Every row gives one point. Before rounding, the points of a table are all equally far from one centre. They may lie mostly on one side of it. Write the centre, to within rounding.
In the rows, zero is written as 128.

Points (10 x 3)
[[185 115 159]
 [193 113 124]
 [181 159  92]
 [199 122 138]
 [148 112  92]
 [198 119 129]
 [197 135 155]
 [175 132  87]
 [204 143 138]
 [201 129 141]]
Centre: [154 144 131]

Points (13 x 6)
[[153  93 116 127  80 173]
 [148 111 108  91  66 170]
 [140 145 119 116  78 195]
 [104 127 145  94  86 187]
 [144 115 141 103  76 184]
 [121  75 124 118  85 171]
 [122 143 111  81  75 205]
 [ 87  89 131 116 102 201]
 [145 119 144  98 103 230]
 [166  86 112 144 140 207]
 [112 137 122 134  86 174]
 [132  80 139  94  89 206]
 [101 117 106  52  90 205]]
Centre: [131 114 102  95 135 183]

Points (15 x 11)
[[ 75  97 154 160 214 143 131 117 121 111 126]
 [ 45 110 156 123 177 137  71 136  99 106 128]
 [ 60 116 157 156 205 134 126 122  85  93 137]
 [ 80 107 133 154 195 146  73 113  91 105 106]
 [ 92 107 129 171 174 131 121  93  72  82  99]
 [ 62 140 191 130 188 162 109 112 110  95 131]
 [ 71 143 149 125 222 129  83 102 127  64 124]
 [ 29 144 129 151 188 134 107 112 126  70 148]
 [ 88 129 128 112 209 152 150 116  96  35 164]
 [ 72 105 178  87 187 132  95 145 118 112 144]
 [ 60  71 138 139 193 127 100 150  89  77 104]
 [ 91 105 144 114 190 134 135 115  61  76 179]
 [ 49 115 144  89 173 161 104 161  97  85 129]
 [ 65 120 120 107 221 150 147 119 125  53 140]
 [ 61 117 132 126 196  86 106  97 106  64 175]]
Centre: [ 99 103 139 129 153 140 109 118 129  63 141]

Points (24 x 18)
[[139  76 152  89 119 168 133 110 194 114 144  92 111 167 193  47  84 109]
 [105  55 147  99 120 167 128  95 202 125 154  97  96 163 160  38 102 117]
 [ 97  81 168 116 139 184 147 121 218  87 167 116  85 138 175  64  69 125]
 [146  68 163 111 120 212 132 120 196 132 149  80 115 161 193  72 104 110]
 [136  80 154  92 106 176 123 131 209 134 160 113  89 155 187  69 101  81]
 [156  85 156 104 139 183 138  97 166 103 166  81 110 142 181  68  87 100]
 [190  79 162  97 147 201 101  90 170 118 124 105  96 153 156  76  90 116]
 [124  87 163 136 120 168 100 111 180 115 107  96 120 156 186  58 141  87]
 [139 101 189 112 149 186 138  81 171 120 119  96 123 156 147  64  88  97]
 [139  79 199 129 147 205 117 108 180 120 141  71 101 144 161  52  96 111]
 [156  72 183 113 129 194 144 104 181 106 144 114 106 164 200  59 115 114]
 [138 106 211  84 118 179 139 113 163  86 114 113  69 175 184  69 100 138]
 [116  91 142  97 152 170 121  96 195  80 145  87  87 169 181  55  90 123]
 [158  98 149 112 114 175 105 105 203 115 167 108  98 183 180  67  84 113]
 [168  83 184 125 143 142 114 155 193 111 157  99  81 133 167  52  79 103]
 [149  85 197 110 157 178 137 117 187 112 185 100  97 149 182  46 118 127]
 [147  59 149 155 137 166 132 118 179 106 165  83 103 175 159  62  99 118]
 [167 100 190  99 136 180  92  87 197  95 153  86  84 147 163  71 103 109]
 [154  94 208 118 116 181 141  99 198 109 120  70  97 140 152  82  78 117]
 [151  92 177  80 106 188 147 104 206 121 161  98 101 158 163  60 101 101]
 [143  55 160 107 150 194 118 105 195 103 134  95 122 126 149  99  81  74]
 [154  68 207  78 153 199 104 125 185 137 151  93  94 166 145  92  64 114]
 [178  53 139 144 139 169 154  95 157  99 134  96 102 135 159 103 101 132]
 [171  62 168 122 151 190 138 120 174 141 124  74 114 144 143  67  88 105]]
Centre: [122  89 165 101 128 164 112 142 172 112 136 119 113 136 141 102 115 150]
